Each row is a point. To make a cloud, some directions were put in groups of two or more. Within a group, all points are equally far from the middle, so they leave a hole (a ring in 2 directions, a hollow ball in 3). The other directions are filled evenly. Then the cloud was stretched, turned, moved and blurred a little. Count the holes, and give their numbers of directions, smallest first.
In the rows, zero is written as 128.

Cloud (21 x 3):
[[174 158 158]
 [156 170 163]
 [170 114  83]
 [149 143 193]
 [134 145 195]
 [193 105 131]
 [ 69 133 130]
 [133 165  88]
 [151 100 198]
 [ 91 110 190]
 [174  75 151]
 [ 92 166 149]
 [143 142  73]
 [ 79  83 161]
 [ 69 110 157]
 [133  57 118]
 [154 174 155]
 [111  59 162]
 [159  80  93]
 [ 78  97 105]
 [111 179 141]]
Holes: 1 (3)

Cloud (30 x 4):
[[ 62 119 136  88]
 [ 60 102 112 144]
 [143 126 179 149]
 [ 82 126  89 175]
 [ 64 194 182 101]
 [147 119  88 151]
 [134 157 146 165]
 [ 61  93 189 159]
 [136 153 111  67]
 [117  91  82 120]
 [ 43 101 146  86]
 [129 126  93 109]
 [125  53  76 134]
 [149 165  99  97]
 [ 54 126  89 104]
 [ 75 110  90 114]
 [ 90 105 164 191]
 [ 94 191  83 155]
 [113 164 105  82]
 [ 53  79 144 115]
 [144  95 124  72]
 [158 115  69 150]
 [ 64  94  71 137]
 [ 70 146 141 147]
 [ 75 154 182 127]
 [124 128 174  86]
 [116 175 159 183]
 [ 79  87 137 178]
 [110 102 175 134]
 [141  43 128 136]]
Holes: 0

Cloud (27 x 4):
[[105 170 100 171]
 [160 179 122 179]
 [ 92  95 183 124]
 [107 168 107 178]
 [ 96 127 188 118]
 [162  58 148 152]
 [128 187 112 125]
 [127 180 153  81]
 [141 178 177  80]
 [144  74 112  97]
 [128  68 110 144]
 [151  72 117 108]
 [102 111  74  75]
 [198 163 135 131]
 [195 154  92 205]
 [ 95 129 165  91]
 [202 102 136 137]
 [190  94  97 154]
 [180 172  95 204]
 [161 160 202 157]
 [ 88 128 139 169]
 [132  59 122 177]
 [ 92 142 127 104]
 [103 150 168 111]
 [189 163 146 158]
 [162 180 160 113]
 [179 178 101 175]]
Holes: 1 (2)

Cloud (54 x 6):
[[ 86 115 173 117  57 176]
 [144  68 159 175 168 150]
 [107 159 148  84  82 116]
 [ 72 142  93 195 171 189]
 [ 73 167 169 117  84 182]
 [109 122 131  71 141  70]
 [ 74 107  87  83 128  77]
 [162 123  93 116 155  95]
 [200  80 138 148 109 118]
 [207 102 163  95  95 134]
 [ 68  59 173 104  69 141]
 [131 165 164  96 125 141]
 [126 153 168  95 184 103]
 [114 158  73 172  87  82]
 [ 88 120 162 180 169  67]
 [ 99 142 169 181  98 122]
 [ 70  86  60 171 126 120]
 [120 102 116 204 191  76]
 [ 85  83 137 142 145 155]
 [ 77 136 127 145 105 175]
 [ 84 110  69 121  79  76]
 [183  85  82 128 135 102]
 [179 179  81 135  76 138]
 [107  92  70  74 138  96]
 [105 112  69 189 157 142]
 [168 121 111 166 151 130]
 [ 97 138  93  79 115 182]
 [110 126 143 100 118 181]
 [ 95 100 162  79  92  91]
 [107  85 179 103  77  80]
 [131  81  74 195 116 178]
 [109 165  59  92 152 189]
 [ 93 154 143  95  68 105]
 [167 128 170 106 197  83]
 [ 51  69 127 180 169 131]
 [ 77 117  73  79 147 102]
 [ 93 138 143 112 151 110]
 [123 190 111 159  84 102]
 [117 159  87 163 157 140]
 [168 101  71 100 124 151]
 [115 181 100  82  74 100]
 [ 81 170 170 177 112 101]
 [136 179 182  88 100  94]
 [ 74 159  54 182 147 169]
 [ 67  76 137 154 160 121]
 [ 68 162  98  67  86 132]
 [ 81  94 115 110 174 148]
 [108  90  77 132 183 125]
 [118 191 162 147 106  94]
 [184 190 173 104 188 122]
 [159 117  97 145 193 109]
 [125  86  53 153 134 172]
 [125 151  92  94  73  82]
 [124 116 154 161 180 189]]
Holes: 0

Cloud (86 x 8):
[[123 207  63 178 126 138 154 111]
 [146 113 127 131 125 102  96 121]
 [134 124 220 165 193 137 154 176]
 [144 149 118 156 166 104  98 103]
 [132 184 125 159  66  96 134 200]
 [146 198 151 180 199  60  75 167]
 [ 87 118 172  81 166 115 141  58]
 [162 176 110 191 172 127 125  98]
 [208  91 148 189 151 132 197 154]
 [100 191 137  84 152 133 149 167]
 [134 139 179 101 180 108  87  77]
 [ 97 178 154 160  95 115 130 168]
 [153  97 178 113 129 128 148 138]
 [ 89 142 176  70 151 159 178 130]
 [162 120 116 156 158  76 179 194]
 [185  85  96 146 101 132 160 194]
 [211 196 119 128 109 143  63 156]
 [171 168 142 190 174  67 118 188]
 [139 124 156 169 186  94 154  80]
 [ 98 156  96 152 201 117 112 135]
 [138 124  96 156 147 172  63 155]
 [159 124 178 112 163  92 165 129]
 [146 103 145 155 170 114 198 132]
 [165 135 158 172 132  77 116 186]
 [152 124  88  75 209 144  96 132]
 [161 139  53 127 147 131 144  89]
 [194 129 156  76 142 148 157 149]
 [152  72 136 119 145  76 152 141]
 [ 92 111 157 101 124 108 191  66]
 [137  93 107 140 157 155 110 189]
 [101  86 170 100  72  80  85  55]
 [112 132 157  85 145  48 188  84]
 [164 153 165 198 156 110  75 142]
 [205  85 196 141  93 147  87 131]
 [197 169 211  94 173 139 107 136]
 [123 153  71 167 115 148 115 151]
 [170 189  65 157 134 161 136 122]
 [101  64 139 144 142 117 130 129]
 [165  73 200 141 178  91 193 182]
 [169 154 110 123 116 153 143  90]
 [ 71  91 204 166 191  78  95  93]
 [122 146 158 124  94 162 197 120]
 [190 122 202 118 173  93  93 129]
 [116 147 100 186 146 101  89 135]
 [ 76 161 135  80 157  53  78  98]
 [135  92  75 151 124 134 101 135]
 [112 173 162 177 173 116 172 129]
 [120  96  70 115 107  77  92 123]
 [105 116 160 170 111 179 152 151]
 [164 192 121 123 213 151 165  91]
 [147  89 115 152 193 131 144 208]
 [ 78 117 121 180 118 134  73 166]
 [150  84 153 105  84 104 164  66]
 [202 152 142 151 104 167 158  93]
 [110  43 119 173 182 133  89  98]
 [174 119 118  90 182  53 122 133]
 [175  52 113 192 170  93  88  95]
 [136  78 170 123 112 137 100 142]
 [ 82 150 224 103 103 103 104 142]
 [201 137 134 178 122 143  59 166]
 [125 198  87 152 119 175 164 205]
 [189  96 180 112 198 148 186 160]
 [195 114 171 190 160 140 141 194]
 [202  94 154 122 144 172  81 162]
 [194 138  83 184 142 128  69 131]
 [ 81 105 148 160 124 153 107  92]
 [ 98 169 129 123 178 170 138 154]
 [178  55 149 133  96  63 198 136]
 [189 141 167 188 113 105 193 129]
 [ 91  87 122 132  91  93 104 164]
 [152 127 181 208 167 122  83  91]
 [139  97 181  93  93 159  85 116]
 [ 90 156 167 151 128 175 141 167]
 [187 131 106 178 174  70 120 119]
 [107  86 113 202 113 125 116 110]
 [ 87 152  96 119 145 139 159  79]
 [192 166 168 174 157  73 121 111]
 [108 127 111 189  92  84  88 124]
 [106 110  84 112 100 122 139 104]
 [ 82 137  91 188 104 143  79 142]
 [133 116  86  75  69 145 175 180]
 [231  88 184  96  83 124 153 151]
 [203  90 108 133 127  90 140 203]
 [199  74 179 108 164  72 103 121]
 [ 97 150 104 116 179  38 139 133]
 [153  73  82 150 154 114  77 116]]
Holes: 0

Cloud (94 x 9):
[[128 108 156 140  69 121  96  97 135]
 [ 77  76 175  75 147 138  83 103 122]
 [155 153  80 168  94 145 135  77  84]
 [164  57  95 150 149 135  69  89  66]
 [131  88  70  93 176 157 129 163  42]
 [149 126 103  70  73 171 120 140  68]
 [123 124 161 148 158 103 175 139 123]
 [120 146  99 171 137 165 122 113  74]
 [118 144 166 129  82 184  91  94 147]
 [ 96  54 119 113  65 147 136  73 106]
 [136 140 118 132 153 102 102  74 180]
 [104  42  75 134 109 192  93  95  69]
 [133 122 134 164  54 142 185 172 155]
 [181  98 133  75 127 152 131 140 111]
 [ 94 101 190 119 133 102 168 154 149]
 [114 117 186  92  74 150 146  64 136]
 [154 144  68 106 100 127 182 140 117]
 [134 168 148 206 110 149 181 129  82]
 [161  98 171  79 176 187 134  81  87]
 [100 145 128 147 192 147 197 177 120]
 [163 140 158 126  70 159  86  99  87]
 [ 89 100 176 153 151  97 177 193 135]
 [146 104 165 145 202 140 100 175  79]
 [178  74 117  69 144 180 133 183  80]
 [129 102  85 124  93 124 101 166  83]
 [131  84 158 144  88 204  96  87  73]
 [202 103  91  56  52 152 127 135 166]
 [185 110 131 101  59 157 143  66 164]
 [109  98 123 201 128 119 134 132 100]
 [171  75  98 143  76 141 125 141  73]
 [199  86 103 102 136 158 126 146 133]
 [140 108  83 167 152 162 145 150 126]
 [143 160  80 188  77 149  96 165 123]
 [110  74 172 166  93 128 141 149 164]
 [196 163 170 143 120 137  95  87 115]
 [185 153 125  94  62 149  92  74 111]
 [177 118 199 148 154  98 143  80 120]
 [152 141 180 208  96 133 128 109  80]
 [114 151  79 183  82 168 169  92 112]
 [125  95 144 168  71 118 182  62 135]
 [166 120  82 104 129 200  74  94 128]
 [203 137 180 131 102 159 104  71 149]
 [ 80  50  66  90 126 125 165 188 103]
 [ 98 134 139 135  64 153  98 183 158]
 [170  92  97 145  67 152  94 103 128]
 [101 135  64  91  65 143 136 153 168]
 [149 104 128 126  99  97 153  62 173]
 [161 106 176 111 157 122 193 151 156]
 [115 128 135  93 179 164  90 171  70]
 [162  59 135 179 124 169 157 129  47]
 [179  68  72 156 130  76  99 171 122]
 [180  98 156 180 137 126 160 138  70]
 [230  95 132 104  91 154 169 135 159]
 [ 86 104 121 132  96 155  83 111 144]
 [117 116 105  79  56 159 177 121 111]
 [184  99 193 159  82  96 182 127  39]
 [112  95 170 145 113 130 113 205 147]
 [183  97 159 110 174 109 188 135 135]
 [110  96 142 105  21 125 134 164 161]
 [113 117  83  87  73 114 200 125 155]
 [178  82  81 109 155 146 198 137  67]
 [176 102 180 203  92 165 128  88 164]
 [136 166 192  80 169 131 152  80 133]
 [125 124 138  99 139 130  86 141 112]
 [175 115 117  55 133 176 154 161 131]
 [123 138 179  92 119 159 154  61 163]
 [189 131 187  97  49 137 102 170 124]
 [174  73  84  78 140 196  62  97  76]
 [135 135 180 105 144 109  90 162  57]
 [140  94  78 127 172 142 148 141  51]
 [175  54 158  73 158 124 127 129  91]
 [192  40 119 109 128  78 108 105 128]
 [187  71 181 112  49 148  71 166 113]
 [179 112 121 102  81 144 139 145 107]
 [159 105  67 161 101 125  97  76 100]
 [100 180 150 169 149 143 137  67 137]
 [111  62 199 157 133 151 131 103 113]
 [183  97 106 141 177  59 145  54 114]
 [178 175 158 165 112 163 122  74  94]
 [195 124 100 146  79 143 150  45 175]
 [189 122 127 220 104 187 120  87 176]
 [103 141 147  98  77 175 173 135 160]
 [184  74  86  92  51 145 136 166 150]
 [101  70  87 144  69 135 163 112 119]
 [101  82 133 108  77 176 206 144  40]
 [102 114 148  69 160 213 170  68 127]
 [187  83 172 124  59 112 170 127 132]
 [169  35 123 143  98 149 171  92  78]
 [153 122 134  90  64 190 160 168  80]
 [ 70 107 189  82  82 101 119 112 190]
 [158  60 155 131  96 118 106  93 162]
 [152  95 160 184 175 142 194 160  80]
 [137 123 177 120 147 153 195 186 133]
 [ 81 115  76 127 179 108 119  84  75]]
Holes: 0

Cloud (101 x 9):
[[120 173 140 142 121 164 191 180 146]
 [106  43 157 138 157 179  91 165 119]
 [148 134 167  75  76 114 139 146 142]
 [178  96 116 103 125 118  69 116 182]
 [ 74 156  92 131 116 170  60 120 144]
 [ 87 113 193 162  93 217 127 100 119]
 [169  62 197  94  97 119 108 117 110]
 [118 172 161 175 188 157  79 146 125]
 [129  97  87 111 103  88 145 206 141]
 [ 92 106 194 105  55 115 121 113 128]
 [143 118 103  93 102 153 189 129 163]
 [140  81 125 137 195 195 105 117  96]
 [161  91 169  96  81 112 180 164 108]
 [197  97 144  82 136  95 118 109 129]
 [149 123 205 106 141 118 149  78  81]
 [ 92  74  86 134  95  87  78 147  83]
 [112  53 145 134 117 173  78 199 119]
 [ 91 118 164 154 104  57 123 137 176]
 [134 163 104 171 160 136  99 152  61]
 [135  62 128 117 142 148 134 222 113]
 [ 94 107 187 139 188 189 117 117  75]
 [152 126  64 178 131 178 152 122 171]
 [212  88 129 176  91 170 109  88 162]
 [152 188 103 154 116 171  75 106 131]
 [157  87 120 203  86  57 158 152 128]
 [119  34 177 112  99 106 143 160  92]
 [ 73 127 156 163  90 135  67 143  71]
 [ 89 143 160 115 179 186  92 172  86]
 [185 125 191 139 128  98 121  68 158]
 [152  82 143 112  81 147  38 161 131]
 [107 154 210 126 121 206 101 144 141]
 [100 138 146 174  78 104 136 118  50]
 [113 180 148 200 121 164  81 130 130]
 [108 123 147 184  85 108 102  97  55]
 [200  62 147 101 111 117 152  87 142]
 [107  87 145 177  71 153 118  58  83]
 [140 110 118 136 151 207 171 178  84]
 [154 155 128 145 163  99 106 138  55]
 [ 83 103  94 113 140 134 167 204 116]
 [ 68  67 132 145 105 166 158 137  57]
 [ 86 116 170 162 113 213 142  69 135]
 [205  57 125 122  94 143 144 103  77]
 [178  87 120 171 105  44 133 113 166]
 [112  59 119 159 117 158 133  70  63]
 [197  82 146 168  73 113 153 125  64]
 [ 54 100 151 154  87 117 113 166  65]
 [191 142  79 174 131 100 172 146 152]
 [131  54 214 161 122 162 150 165  84]
 [163 173 144 179 143  75 161 101 152]
 [108  83 117 181 138 185 128  89  66]
 [ 70 161 108 107 142 130 158 164 168]
 [157 142 193 121 136  96 127 128 184]
 [ 77 128 178 140 190 103 139 164  83]
 [169  45  94 139  93 141 144 106  70]
 [ 89  63 102 113 110  92 126 193 103]
 [100  56 136 136  54  99 182 130 129]
 [137  83  97 187 122 145  69  82 161]
 [118 138 183 133 132  99  82  66 113]
 [ 73 110 191 155 146 156  95 130 183]
 [187 131  80 141 107 134  98 131  60]
 [ 61  88 183 147 163 188 138 156  85]
 [180  96 207 139 155 102 157 137  72]
 [181 109 202 106 121 122 149  82  91]
 [143 109  92 151  97 139 149 215 169]
 [102 116 181 133  78  78 130 175  87]
 [181  86 123 144  99  63  88 163  88]
 [200 115 157  98 140  87 115 109  99]
 [155 121 132  64 142 108 145 137 152]
 [130 159 103 173 179 116 168  79 163]
 [208  93 112 169 113  84 145  96 183]
 [187 106 145 102 163 161 127 108  62]
 [ 97  96 117 198 166 151 196 126  93]
 [108 152 155 120 187 199 144 166 160]
 [ 55 119  90 148 133  78 138 157 161]
 [181 141 137 153 195 150  95 154  80]
 [181 116 142 114 170 187 110  99  76]
 [156  56 195 156 126 193 128 178 134]
 [ 87 165 163 180 125 140  72 121 168]
 [135  89 146 137 109  87 141 206 174]
 [158 122  64 116  99  72 107 135 167]
 [161 140 201 133 155 182  78 172 130]
 [155  50 153 179 140 177 153 113 186]
 [ 80 120 172 128  78 103  78 104 158]
 [ 83 155 188 154 128 148  77 130 174]
 [142  85 106 183  61  67 153 105 161]
 [102  71 118 159  85 185  85 192 131]
 [159 123 175 125  87 210  95 184 138]
 [109 136 160 136 176 151 121  46 156]
 [ 89 168 130 158 161 132  83  91 173]
 [ 72  81 155 149 203 116 150 159 108]
 [ 67  95  94  82 101 110 153 145 114]
 [ 87 151 137 162  89  81 134 130  62]
 [104 146 169 155  73 134  53 112 135]
 [132  90 162 150  60 179  70 184 122]
 [175 155 131 189  84 164 104 171 164]
 [154 118 111 140 145 141 101 231 154]
 [111 184 116 105 122 175  62 138 146]
 [ 67  98 178 130 137  73 116 142  81]
 [150 128  61 139 115 105 121 178  71]
 [ 94  60 137 149  75 178 128  78  82]
 [160  62 111 187 110 185 163 172 136]]
Holes: 3 (3, 3, 3)

Cloud (96 x 9):
[[127 173 195 152  55  73  97 134 143]
 [130 182 152 156 105  73 196  82 160]
 [137 161 165 150  88  48 144 162  84]
 [127 127  90 113 164 176 127 169 150]
 [124 167 155 194 159  97 149 139 218]
 [142 164 134 107 106 179 157 150 130]
 [115 140 189 184 100 133 120  60 132]
 [113 114  45 135 154  87  86 108  60]
 [ 95 156  85 185  97  55 130 128  75]
 [ 61 153 121 131 106 140 129 114  82]
 [128  79 185 110 104 131  89 145  92]
 [145  74  94 130 167  62 120 167 115]
 [141 165 101 161 192  69  67 155 124]
 [125  99 197  88 137 119 102 175 146]
 [141 106 128 187  62  40 111  67 118]
 [127  95  64 168 154  69  59 122  67]
 [152 156 120 122 128 191 142 148 159]
 [134 166 144 179 174 150  83  71  75]
 [143  75 183 171 119 142 102 103 120]
 [135 163 118 152 156 100 171 164 196]
 [141 178 199 186 137 164 157 143 152]
 [129  94 166  85  89 142  77 139 119]
 [ 45 159 124 171 130  79 133 176 180]
 [102 201 123 122 112 126  76 179 105]
 [169 112  77 105  57 100  90 109 126]
 [156 148  74 138 129 178 100 177 131]
 [153 141 186 155 127  22  90 113 106]
 [186  73  92 147 149  84  46 124 110]
 [ 85 114  86  80  81 115 118 112 160]
 [ 55 161 111 198  89 127 133 160 141]
 [216 149 139 119 135 119  85  95 131]
 [144 129  96 156  83 113 121 207 101]
 [148 142 171  76  86 131 158 124 141]
 [115 146  71 160  36 129  89 108 135]
 [155 183 138 102  75  86  81 145  97]
 [175 147 151  72  88 124 146  99 103]
 [ 96 207 128 126 135 151 112 139  91]
 [ 98 108  71 153 201 108 106  98 151]
 [161 127 143  79 174 101 127 132  70]
 [179 152 114 165 196  82  75 149 145]
 [156  82 157  98  87  91 160  69 112]
 [159 171 120 128 190 154 120 134 190]
 [154 181 126 127 112  80 182 110 150]
 [ 97 137 158 141 132 139  42  93 157]
 [130 169 101 177 189  67 152 103 111]
 [135 151 105  92 106  72 142 170 180]
 [161 102 164 197 147 124 182 159 146]
 [197 174 155 132 175 145 100  84 124]
 [103 164 148 147 103  83 150  68 207]
 [103 146  65 190 105 158 105 127  94]
 [111 166 178 156 186 148  86  94 162]
 [ 87  69 102 168 141  62 128 158 126]
 [ 94 174 125 176 161 170 119  94 131]
 [129 170 118  68 170 117  69 167 127]
 [108 153 123 162 159 112  41 121  73]
 [181 173 150 104  77 149  82 129 146]
 [140 115 162  67  95 139 112 136  93]
 [ 90 169  74 181 152 149  61 140 121]
 [149 101 134  91  86  69 159 131 145]
 [175  75  91 151 144  81 103  77 155]
 [107 134  66 204  91  71 138 104 191]
 [181 149 124 114 209 115  53 132 155]
 [121 189 120  82 106  84  79  84 181]
 [161 164 181  62 105 125 104 114  91]
 [140 138 210 128 160  45 120  85 140]
 [157 113 190 101 108 102 130 129 206]
 [ 68 118 142 128 102  73 164  92 103]
 [126  94  44 104 130  88  67 157  97]
 [110  85 121 147 113  60  98  88 212]
 [171 122 157 147  90 184 106 127 143]
 [118 128  70 113  45 137  95 138  99]
 [140 128 169 151 205  84 143 163 145]
 [133 123  62  92 121 134  75 186 104]
 [117 122 198 191  99  81  98  81 122]
 [ 73 102  76 162 160  61 135 131 139]
 [175 135 181 146 119  44  73 143 152]
 [111 103  77 142  88  26 123 100  71]
 [104 204  99 168 130 172  85 116 165]
 [136  82 103  95 176 125  74 118  87]
 [ 98 136 161 210 161 102 129 104 186]
 [145  93  68 169 154 137  42 165 114]
 [123 141 207 145 124  92 168 176  90]
 [148  89 145 204 111 141 123 170 180]
 [109  89  51 195 154  73  79 158 132]
 [142 161 216  98 130 128  66 141  99]
 [113 216 113 139  92 143 130  99  85]
 [157 158 144 120 144  83  48 168  80]
 [109 180 128 100 123  98  78  92  53]
 [ 96 136 170 121 138  77  94  72 190]
 [109 104  76 215 130 127  73 162 137]
 [ 90 194 184 155  63 115 153 141 106]
 [196 107 119 101 158 102  34 137 130]
 [ 73 116 144 156  59 120 165 124  81]
 [138 152 217 136 122  76 127 107 201]
 [109 185 146 169 175 152  68 152 111]
 [163 110 163 133  69  77 111 176  60]]
Holes: 3 (2, 3, 3)

Cloud (91 x 9):
[[103  87 103 183 148 105 131 136 187]
 [161 111 151 215  95 120 156 135  82]
 [192  95 134 158 178 104  65 116 102]
 [116 134 172  85 110 151 176 139 101]
 [160 123 132 193 156 107 116 149 209]
 [191 204  74 166 123 106 164  91 145]
 [134 183 145 198 163  95 191  63 141]
 [177 184  62 177 170 122 194 112  99]
 [ 96  98  99 173 182  71 143 146 143]
 [156 147 197 143  58 142  98 129 110]
 [142 182 132 172  83 122  77 118 163]
 [183 140 100 171 154  89 214 131 199]
 [ 80 120 129  77 130  63 148 126 110]
 [164 156 155 170  90  77 133 139  97]
 [168  72  94 131 166  65 177 140 179]
 [194  97 103 100  72 109 114 151  74]
 [129 153 102 148  68 105  86  86 123]
 [159 137 125  71 142 165 126 145  65]
 [167 152 189  86 151 139  90 135 103]
 [151  93  91 162 197 131 148 134 181]
 [130 115  86  30 175 119 122 145  85]
 [162 119 128  81 181 100 197 139 150]
 [154 104  63 174 191 107 216 105 141]
 [120 114 185  74 149 102 107 125  87]
 [201 181  49 135 124  86 183  87 112]
 [ 69 113 164 104 150 160 101 145 137]
 [116  91 100 133  46  73 188 119  82]
 [177 157 105  93 210  97 170  83 142]
 [198  57  89 125 135  78 175 111  93]
 [144 143  53 197 170 113 206 120 105]
 [166 200 132 139 158 178 167  89 112]
 [124 122 128 151 132 170 106 191 118]
 [178 210 105 180 100 130 169 126 117]
 [100 122 157 131  93  79 114 116  76]
 [118 122 138 131 146 173  84 184 124]
 [173 134  68 112 158  63 116  61 132]
 [151 130 151  62 124 126  63 143 117]
 [181 139 168 132 144 145  83 145 180]
 [122 165  47 111  94 146 111  95  85]
 [121  65  80 174 133 109 169  93 135]
 [180  60  55 103 128 126  86 125 128]
 [147 153 175 160 143 156  93 187 154]
 [144 194 125  91 118 128 186 111 114]
 [109 169  85 109 126  91 109 159 147]
 [163 174 134 165 169  95 143  46 130]
 [198  82  94 157 113  95 172  80 113]
 [162 128  83 175 208  72 134 126  89]
 [117 128 158 166  69 126  55 134 127]
 [ 73 105 100  71  86 154 161 115  93]
 [108 117  94 178 109  87 205  83 141]
 [154  99 164 164 121 136 202 110  95]
 [101 152 199 152 124 171 186 138 126]
 [178 143  67 201 145 126 219 135 138]
 [161 127  52 136 134  99 146  68  64]
 [139  97  66 172  94 125 196 111 170]
 [ 80 134 134 163  79 131 184 152 168]
 [151 105  72 138 178  63 202 148 101]
 [130 126 176 143 133  85  74 127  82]
 [123 160 107 105 119  87  83  84 134]
 [111 145  86  94 169  62 144 145 146]
 [145 128 103  20 158 106 128 144 102]
 [103 176 101 146  86  93 183 152 132]
 [165 117 131 154 112  75 234 100 142]
 [109 133  85 148  78  68  92 116 136]
 [177 162 104 194 167  83 233  93 131]
 [102 153  68 114 125 180 142 149  89]
 [ 75  64 150 139 118 105 108 115 112]
 [218 150  52 162 140  93 181 151 142]
 [201 210 144 145 168 142 139 141 125]
 [143 154 114 132 121  45 120 138 138]
 [101 150 165  98 141 107  76  96 114]
 [162 117  44 153  72  99 139 124  65]
 [176 110  82 197 127 113 114 113 187]
 [158 110 131  81  90 155  95 157  68]
 [186  99  44 169 133  76 163 146  98]
 [134 177 151 139 158 146 117 184 144]
 [203 120  92  77 133 145 162 120 158]
 [100  81 174 106 165 139  91 142 132]
 [173  97 120 110 113 110 199  86 148]
 [167 175 134 126 174  89  80 130 126]
 [124 132  74  93 161 160  65  98 111]
 [141 110  98 144 113 111 150  62  70]
 [174 124  54 170 120 118 229 124 163]
 [103 103 154 163 128 177  59 129 143]
 [203 154  72 180  88 111 126  93 159]
 [110 137 112 142 214 178 143  91  90]
 [150 134 138 190 176 100 148 152 211]
 [163 129  81 132 136 147  65 123 174]
 [176 107 133 119 157  87  93 123  60]
 [185 118 124 111 176 129 144  86  51]
 [215 132  49 145 160  46 184  97 116]]
Holes: 2 (4, 4)
